Each row of a before or after table is a point. The points were changed in one or more steps. Then noise was added and the rows were shuffled. The steps act on how far a point lies along the listed directions, d1 being the first. What was done? A step turns or swaps two directions, mirrors them in a line or flattens them onto one, adds a multiple of one to another, or multiplies one. Angles are multiples of 10 degrees, from the lower direction toward the higher: turns from -170 to 170, lines from 10 to 170 but not 90. Use the fewest steps. Two steps may share a direction if one is a turn and the other turns, adds or multiplies; they go together, in the order done. Otherwise the lowest direction goes first.

Directions:
(1): [-2 25 62]
(2): [ 15 -61  25]
Before (9 x 3):
[[-29  46  28]
 [-11  14 -56]
 [  4  87 -11]
 [ -6 -15  22]
 [-36  64 -48]
 [ -1 -35 -11]
 [  8  80 -20]
 [ 14 -25 -13]
 [ -6 -51 -72]]
After, 9 rows:
[[-16  29  16]
 [ 31 -43 -70]
 [ 33 -33 -68]
 [-34  80 -14]
 [  3  29  12]
 [-15  27 -50]
 [ -7  -8  26]
 [ -6 -58 -16]
 [-19 -18 -84]]
Steps: swap d1 and d2

Directions:
(1): [ 71 -25 -63 -14  25 -34   1  19]
(2): [ 44  20  32 -44  26  67  32  22]
(3): [ 17  66  16   6 -34 -35 -17  67]
Before (9 x 8):
[[ 31   6  15 -27  26  37  21   5]
 [ 17   1  -9  -4   5  -4  -7   2]
 [ 13 -27 -14  11  12 -19 -18 -20]
 [-45  24  42  -9 -18  21 -11   1]
 [ 17  23 -15   4  -7 -48 -15  24]
 [ -9  23  28 -16 -19  16  -1  19]
 [ 24  -6 -17   1  -3 -33   7 -21]
 [ 34  14 -28  25 -19 -61 -22  33]
 [-48  -8  49  -6   1  52  14 -28]]
After:
[[ -9 -11   5  -1   9  16  -5 -22]
 [-29 -88 -24  23  28  17   4 -87]
 [ 34 -16 -17 -28   6   3   4  13]
 [-19  -7  14   6  -9  -7   9 -45]
 [ 51  68  12 -10 -28 -35 -11  95]
 [ 44  16 -27 -23   3 -33 -17  48]
 [ 17  22  31 -22  16  39  18   8]
 [-19 -58 -21  -1  33   5   8 -65]
 [-24   0  24  21  -9  -7 -21 -16]]
Steps: turn d1 and d3 by -140 degrees; multiply d3 by 1.6

Directions:
(1): [ 11  -3  -1 -33 -28   3  -3  66 -27  22  95]
(2): [ 76  24  41 -57  29 -11  38  31   7 -32 -29]
(3): [ 30 -47 -18  53  46 -73  -6  37 -33  16 -10]
Before (9 x 11):
[[  2  -1   0  -2   1  -1   6   7   3  -6  -9]
 [  3  10   4 -15 -16  14   6  14  10  -4  25]
 [-27 -11 -20  22 -16   3 -14  -5 -10  16  18]
 [  5  -4  -4 -11 -16  -1  -5  27 -16  16  49]
 [ -3   7   0   3   1   0  -9  -3  -5  -5  -3]
 [-13   8   0  -3 -12  24  -3 -10  11  -1   2]
 [  3   2   6  -9  -6   3   3   3   2  -1   5]
 [  2   3   3 -11  -2   5   5   1   1   3   3]
 [ -5   2   4  -6  -6   1  -3  -4   5   1   1]]
After:
[[-23 -14 -21  23 -14  -2 -14   4 -15  18  25]
 [  3   3   5 -10  -8   4   3   6   0   1  12]
 [  1   0   0  -2   2   0   6   4   5  -7 -12]
 [ -6   2   3  -5  -6   1  -3  -3   5   2   2]
 [ -4   6   0   5   3   0  -9  -5  -4  -6  -6]
 [  3   9   2 -21 -24  15   4  28   4   2  49]
 [  1   3   2 -12  -4   6   5   3   0   4   8]
 [ 11  -6  -5 -27 -28  -1  -6  59 -29  27  95]
 [-16   7  -2   1 -12  23  -5 -12  11   0   0]]
Steps: multiply d1 by 2; turn d2 and d3 by -10 degrees
